Each row is a point. Each copy is the shape, with its points in the same order, turned, moved and blurred by noise. Is it also mirrored, or only turned?

Shape (7 x 3):
[[  2  12   5]
 [-28 -38  12]
 [  2 -25  -1]
 [-30  13  -3]
 [-34   6  15]
 [ 14  10 -60]
 [-35  19  16]]
Copy 1 (7 x 3):
[[ -2  23  -4]
 [ 49 -12  -7]
 [ 22  -4  16]
 [  4  -2 -25]
 [ 20   3 -32]
 [-42 -21  25]
 [ 15  15 -37]]
Copy 1 is: mirrored
Copy 2 (7 x 3):
[[-10  15  12]
 [ 32 -20  38]
 [ 18 -21   5]
 [-14  -2  35]
 [ -5  10  45]
 [-43 -29 -20]
 [-13  19  51]]
Copy 2 is: only turned
Copy 3 (7 x 3):
[[ -4  -8   6]
 [ 49  -9 -20]
 [ 29   9  -7]
 [ -8 -19 -21]
 [ 11 -35 -20]
 [-25  49 -20]
 [ -4 -36 -19]]
Copy 3 is: only turned

Shape (8 x 4):
[[ 27 -10   5   7]
 [ 33   6  -1 -18]
 [ 15  21  38  10]
 [-30 -60  12  -3]
 [ 18  29  30  21]
 [ 38 -11   4   3]
 [-16  26 -16  25]
 [ 51   8 -33 -10]]
Copy 1 (8 x 4):
[[  8  -6  -3  18]
 [ -3  10 -15  28]
 [-23 -28 -14  -2]
 [ 50  29 -27 -41]
 [-24 -38  -2  -1]
 [ 17  -8 -11  32]
 [-19   7  33 -19]
 [ -4  20  12  53]]
Copy 1 is: mirrored
Copy 2 (8 x 4):
[[-19 -16  -9  -5]
 [ -6  -3   8 -30]
 [-16  33 -23   2]
 [ -7 -26  33  50]
 [ -4  33 -38  -7]
 [-29  -9  -4 -15]
 [ 45  -5 -31   7]
 [ -2 -30 -10 -57]]
Copy 2 is: mirrored
Copy 3 (8 x 4):
[[-32   6 -24 -13]
 [-30  37 -17  -5]
 [-39   1 -22  34]
 [ 38 -26 -19 -19]
 [-53  -3 -12  31]
 [-35  14 -31 -16]
 [-37 -10  34   5]
 [-50  47  -7 -34]]
Copy 3 is: only turned

Shape (9 x 6):
[[  0  23 -40  33   8  -1]
 [  9  15 -48  -2  17  10]
 [ 11  40  39  -1 -31  -9]
 [ 15 -17   6  11 -28 -19]
 [ 21  13  20  -6 -25 -19]
 [-15  12  15  -9 -13 -28]
 [-10  -2  12  -3 -32  -6]
 [  8   4 -40  22  -1  35]
 [  3 -44 -17  25  31  12]]
Copy 1 (9 x 6):
[[-34  38 -33  18   0  -4]
 [-15  34 -28   3 -29 -12]
 [-27 -33   8 -14  40 -23]
 [-20   7  31  10  18  15]
 [-18  -7  26 -14  23  -6]
 [  7   3  10   9  32 -20]
 [-12 -11  24  22  15 -12]
 [-38  15 -24  29 -36   5]
 [  9  16 -16  35 -24  46]]
Copy 1 is: only turned
Copy 2 (9 x 6):
[[ 48  25  20   2  21 -12]
 [ 50   3   9  27   3  -7]
 [-14 -11  25 -33  21  41]
 [ 16 -19  -8 -43  10  -8]
 [ -1 -27  14 -31  11  15]
 [ -8   0  18 -29 -16   5]
 [ 10  -3  -7 -39  -8  16]
 [ 60  16 -16  11  22   5]
 [ 23  14 -43   3  15 -43]]
Copy 2 is: mirrored
Copy 3 (9 x 6):
[[ 26   0   1 -24  32  31]
 [ 35  -3  -1 -46   5  12]
 [-11 -30  24  30  24 -28]
 [-27 -23 -26  -1  23 -13]
 [-16 -30   2   2  26 -29]
 [-20   2  10   9   6 -14]
 [-12  -6 -12  21   3 -11]
 [ 44 -21 -25 -17   3  24]
 [ -7 -32 -38 -32 -10  48]]
Copy 3 is: only turned
Copy 4 (9 x 6):
[[-28  17  -2  -5   6 -42]
 [-40   8 -14 -11  32 -21]
 [ 28  26  29 -37 -23  23]
 [ 10  20 -24  -4 -26   1]
 [ 16  28  -6 -28 -18  16]
 [-11   8  18  -9 -30  22]
 [  8 -14  -4 -10 -29   7]
 [  0  -9 -18 -15  24 -44]
 [ -2  -2 -27  43  22 -18]]
Copy 4 is: mirrored

Shape (14 x 8):
[[ 24  10  43  22 -17  31  -7  14]
 [  3  31 -17  -6 -17  23  12  25]
 [-27  -9 -36   1  10 -40 -34 -26]
 [  5  18   3 -12  14  18  17   7]
 [ 23  15   2  -1 -22  41   2 -13]
 [-21 -18  -5 -37 -20 -37 -19 -24]
 [-27 -12  -9 -10   7 -23  15 -27]
 [ 35  37  23  21 -20  26  16  20]
 [  7  -7 -43 -28  22 -20 -24 -27]
 [  2  16  17  35 -48  45  11   5]
 [-21 -14 -17 -30   1   0 -16 -27]
 [ -3 -46 -43 -13  13 -22   7 -17]
 [ 11  -7 -18 -14 -25 -28   4 -18]
 [-18 -34 -22 -25  -5 -20 -27   8]]
Copy 1 (14 x 8):
[[  6  14 -21  34  31 -20  26 -35]
 [  6  26  30 -17  30 -13  35 -24]
 [-23 -29  26 -21 -15 -17 -35  27]
 [ 14  27  24   5   3   2  11 -25]
 [ -8   8   7  13  41  20  22 -27]
 [  5  -2  18 -14  18  -7 -45  40]
 [ 14  -2  12 -25  -6   5 -36   1]
 [-11  38  -6  12  39 -17  33 -50]
 [-23   0  47 -11 -17  16 -15  30]
 [  6  -5 -26  -2  60 -11  30 -48]
 [ 13 -19  33  -4   6  14 -22  20]
 [ -2  -5   8 -32 -27  27  -8  34]
 [-15  16   1 -25  19   4 -20  23]
 [  9 -15  13 -11  -3 -16  -4  46]]
Copy 1 is: mirrored
Copy 2 (14 x 8):
[[  4  -4   0  34  57 -17 -31  37]
 [ 13  38   9  19   3   6  -9  34]
 [  7 -24 -13  -4 -25 -14  24 -44]
 [ 14   3  30   8  15  13  -8  24]
 [ 13  17  26  32  13 -26 -34  23]
 [-13 -15  -2 -23 -13 -45  27  -9]
 [  0 -22   7 -29 -15  -3  -6  -5]
 [ 32  19   0  24  44  -4 -32  49]
 [ 24  -5  28  -4 -13 -18  25 -42]
 [ -5  19 -15  35  18 -16 -60  43]
 [-11 -14  23   0 -19 -22   9 -17]
 [  0   6  18 -36  -6  -6  -6 -48]
 [ 18  11  -3 -26  -2 -36  -3  -5]
 [-28  10   0 -12   5 -18  22 -29]]
Copy 2 is: only turned

Shape (17 x 11):
[[ 29   0 -27 -36  22  16   3 -19  37   0  -2]
 [-30  25  14   6   6 -32  -3  23   4   5  13]
 [ 22   5 -22   6  31   5  -8 -27  29   6  22]
 [-30  46  13  19  -6 -20 -35 -19 -12   0 -27]
 [-21   7  38 -12   3 -18 -38   8 -17   2  11]
 [ 39 -10 -12  16  10  20   1 -29  19   9  -5]
 [  5 -16 -20  19  30   8  -9 -33   3  -7   5]
 [ 25   3  10  12   8  10  -2 -15  28  29   5]
 [  8  -2 -31 -10  -2  28  -8   7  19  51  26]
 [ 20  -2  -2  11  31   0  10 -12  21  -1  -9]
 [-24  35  32  13 -10   4 -17   7 -17 -28  15]
 [-31  11   0 -10   5  22   8  34  -3  13  10]
 [-26   4   3   2 -31 -33 -15  25   8 -36   6]
 [ 23  -9  -6   4  16  19  -2 -22  18  18 -15]
 [-33  -4   4 -23 -18 -11  25   6 -14  13  23]
 [  1 -26  -6  12  27  14 -14 -25  46  -9 -13]
 [-17  11   7   3  -1 -25 -19  37 -34 -13  -3]]
Copy 1 (17 x 11):
[[  3  46 -10  26 -12  -8 -37 -33 -25  17 -13]
 [ 29  15 -13  12  15 -23  16  31  13 -32  -5]
 [-18  60  -6  12   0   8  -8 -12 -11   1 -19]
 [ -9  -3 -12  26  -3 -40  19  58 -13 -15 -43]
 [ 24   2   2  15 -31 -24  30  20  20 -26 -27]
 [-31  30  11  15  -9  19 -31  -6 -18   4 -17]
 [-17  37   0   2 -13  16   7   1 -40  -7 -19]
 [-22  28   2  19  -4   7 -30  -4   9 -22 -23]
 [ 17  31 -20 -10   6  23 -38 -18  10  -5 -49]
 [-11  33   6  29  -3   7 -17  -1 -26 -15   0]
 [  6  -1 -27  18 -24 -11  26  52  21  -5   0]
 [ 44   2 -38   9  -7   9 -13  15   5 -22 -14]
 [ 33  10   5 -17  -8 -36   6  50   5   2  14]
 [-16  23   5  22 -13  10 -33  -8 -23 -11 -25]
 [ 29 -18 -28 -17   4 -17   5 -10   6 -16  -2]
 [-13  52   4   6 -34  -2 -29   7 -40 -22  -8]
 [ 46  -9   9  14  -3  -7  28  40   2  -6 -12]]
Copy 1 is: only turned
Copy 2 (17 x 11):
[[-15  -7   3  -6 -13 -18  18   9 -28 -56 -17]
 [-22  18  -2   9 -41   8 -12 -33  -2  19  24]
 [-20 -12  12   7   9 -18  30 -23 -27 -36   4]
 [  4 -29  17   9 -30 -19 -12 -49  37  16  16]
 [-11 -20  30  -7 -35  21 -20 -21  -3  18  30]
 [ 18 -18  -3   1  17 -18  20  -5 -31 -29  -8]
 [  3  -4  24   4  11 -20  42 -21 -16 -16   1]
 [  9 -19 -10  15  -2  -8  -6 -20 -35 -17  -6]
 [-20  -3  12  17  27  14 -29   2 -25 -20 -35]
 [  9   0  -7  -6 -20 -20  26 -20 -29 -24  -7]
 [-17 -16  -3 -32 -12  -7 -11 -29  16  39  26]
 [-21  24  14 -14 -18  16 -20  -6  -5  25 -29]
 [-24  -1 -15   5 -37  20  15   9  30  18  44]
 [ 23 -19   3   4   3 -13  13  -9 -29 -26 -20]
 [ -9  33  21   4 -20   0 -26  15 -10  20  12]
 [ -6 -31   7  15 -23  -1  52  -3 -28 -12 -16]
 [  3  17  11 -23 -26  36 -12 -31  23  14  26]]
Copy 2 is: mirrored

Shape (15 x 12):
[[  7 -42  -3   3  -4  -5 -11 -13   1 -22   4  -1]
 [ -2  11  -1   1   0  -2 -15 -15  -5 -10 -12  -4]
 [-11 -10  -6  -7   0   1   6  -6   6 -14  -6  -7]
 [ -6  -6  12 -15  -1   2   0 -13  -8   2  -3  -2]
 [-11  10   0 -16  16 -37  -8  -3  -5   2   7  -1]
 [ -8  11  12 -17   2  -3 -13  -6   8  -6  -5  -3]
 [ 18  -5 -13 -13  -4   4 -10 -15   7  -5  -8  -5]
 [-11   8  -1 -10  -3   8 -19  -4  10   2   1  -4]
 [ 22  11   1 -15   0   0  -9  -1  -3 -36  -4  27]
 [ -4   3   8   0  24  -5  -1 -10   7   2   3  -4]
 [-10   2 -10  -4   1   4 -10  -7 -10  -1  -5  17]
 [-10   7   4 -14  38  -3  -3   2  -1  -4  -8  -4]
 [ -4   9   4  26  11   3  13  60  -5  -3   4   4]
 [ -3  -2 -24  10   1  -1  -1 -11  -4  -3  25  -8]
 [-10   2   1  -1   0  -6  -2 -12   5   1  -8  18]]
Copy 1 (15 x 12):
[[-17  14 -29  29   9   1   1  -6   4   8  13  15]
 [ -8   6  -1  -3   0 -10 -10  12  -7 -13  -2  11]
 [ -2   7  -3   1   6  -1  -4  -3  -8  11  13   4]
 [ -7  10  -7  -2 -10  -8   2  -3   0   4 -10   3]
 [  3  -5  19  23   0   1 -16  -4  -4  -7 -20 -13]
 [ -1  -3   4   0  -9 -24  -9   3  -7   0  -3  -6]
 [ -6  23  -6   6   5 -17 -11  15  11   3   8   5]
 [ -5   5   5   1   3 -28   3   2  -7  -3   8  -5]
 [  2  -8 -11  -2  -2 -19 -33  -7  28 -14   5  24]
 [  5  -4   8  14 -14  -3   7  11  -2   1   2   5]
 [ -1  10   3  -4   3  -9   2 -12   1 -21   4   7]
 [ 27  -8   8   8  -6  -5   0   8  -6   3  -8   9]
 [  5 -51   7 -16  32  14  25   2  17  -4   9  -7]
 [-20  11  24  14  15   2   8   1   4   0  10  15]
 [ -3   3   2   0 -11  -1  -5  -5   0 -16  11  -4]]
Copy 1 is: mirrored
Copy 2 (15 x 12):
[[ 19  -9 -30 -15 -16  21  16 -10   5  13   7   2]
 [-19  -3  -5  -9   4  17   2  -3  -2  -7   5  -5]
 [ -1   0 -11   0   4  10   7 -25  -8   2  -8   4]
 [ -6   3 -16  -6   6   5   6  -2   2  -8 -16   3]
 [-13   1 -13 -16  30 -11   6  -4   7  -9  16  19]
 [-17   4  -7  -6  13  14  -5  -7   5 -12  -4  16]
 [  2 -19   4  -8   3  25   8  -8   5  -7  -2   2]
 [-19   3   4  -5  -3  14   1  -8   4  -5  -8  19]
 [  6  -1  -4   1  24  41  -3  18 -16   4  13   6]
 [ -9 -10 -17   8   5  -7  -7  -8   6  -6   3  10]
 [-14  -4  -1  -1   4   5  17   5 -15   4   0  11]
 [-17 -16 -17   5  25 -10 -15  -5   0   6  -6  11]
 [ 12  27  15   8  -3 -26 -36  -8 -21  33   6   4]
 [ -4   3   5  10  -2  -1  23 -18  15  13  19   3]
 [ -6  -1 -10   1   2   4   7  -2 -16 -13   4  14]]
Copy 2 is: only turned

Shape (15 x 12):
[[ 19 -28  -8  -5 -10  11  -6 -12 -31   8 -26 -15]
 [ 27 -10  -3  24  20   4 -10  18 -45  -3  38  -4]
 [-20  -2  -7   7  -6  -6 -36  26   8   7 -31  35]
 [-27 -19  32  -4  -6  21   7 -23  11  -8 -30 -14]
 [  7  -5 -24 -10  23  26  -3 -39  10 -10 -23  -5]
 [-10  24  -5 -21 -32  22  17   6  -4  19  35 -18]
 [ 26 -29 -19  23  -2 -10 -43  -5  12 -33 -12  43]
 [-24  34  11   0  -9 -39  11  25 -31   1 -14 -17]
 [ -9 -26  16 -22  14  18 -23 -38 -42 -32 -32  -2]
 [ 29  -5  18  11 -11 -13 -22 -17 -11  13 -25  21]
 [ 35 -12  11  -7  19 -12 -15  11 -12 -19 -20 -19]
 [ 17  26 -18   9  25  19 -45   4   6 -31   9 -18]
 [-21 -28 -24  -2  20 -31 -24   8 -35  21 -25 -17]
 [  7  25  35 -28  16  -9 -12  17 -22 -19  37   4]
 [ -9 -21  34  10 -34   0 -25 -36  15 -15  -2  11]]
Copy 1 (15 x 12):
[[ 18  17 -11   1   2 -17 -17  -1  -2  39   3  22]
 [ 15  21  34  -9  -3  -2  28   1 -48  12  15  22]
 [-33  25 -28  -2 -11  22 -11  33  -8 -12 -17  -1]
 [ -3  -4 -24 -12  16 -43 -22   0  29 -14  -3   4]
 [-16  -8  -3  35 -21 -25 -26 -19  12  10   9  24]
 [ 11  16  36  12  52  13  -3 -19  14  -6  -3  -6]
 [-17  16 -35   3 -57  18  27   4  -3   3  18  18]
 [  2   7  22 -49  23  28 -37  10 -11 -13 -21  23]
 [ -5  23  -9 -25 -30 -50 -39 -14   4  21  24   0]
 [ 15 -11 -26  -9 -18  12  -8  14 -10  21   7  -9]
 [ -3  -5   5 -25 -26 -11   4  -6 -10  31 -22  23]
 [-20  10  16  14 -33   0   5 -43 -28 -12 -21  12]
 [-31  20 -16 -20  14   3 -32  10 -36  31   4  44]
 [-13   3  52 -42  -3   0  10  -7 -12  -3  -2 -23]
 [  5   0 -45 -20  -1  -9   7 -14  20 -14  22 -18]]
Copy 1 is: only turned
Copy 2 (15 x 12):
[[-35   3  13 -41  -4   0  -6   4   6  15 -22  20]
 [-23   0   7 -13 -25 -12   4 -36  16  28  38  -4]
 [ 22  -7  45 -35  -5  -9  -3 -17 -52  -9 -11   2]
 [-35  12  20   1  15  12  -5  36 -33 -17 -14   7]
 [-20  18  21  -5  22  12  23 -11   8 -19 -30  28]
 [ -6   7  -6  14  32 -36 -50  -8   6   4   1   0]
 [  8  -6  45 -49   7 -21  60 -12 -18   3   9  11]
 [ 20 -13  15   8 -48 -23 -39  13  -3  -7 -12  -6]
 [-48   4  58  -3  -6  22  16  20   4  20 -29   6]
 [ -4   2   6 -41  -5  -8  23   4 -17  15 -25 -17]
 [ -5 -12  21 -35 -15  22   8   9  22  -3   6  -4]
 [  0  16  45 -14   6  -6  14 -37  30 -32  11 -15]
 [-26 -41  30 -25 -40   1 -13 -26 -11  -4 -28  25]
 [ 14 -14  25  23  -1   3 -11  -4  15  22  23 -38]
 [-32  -4  26 -15  24 -30  27  33 -34  -3  -5 -22]]
Copy 2 is: mirrored
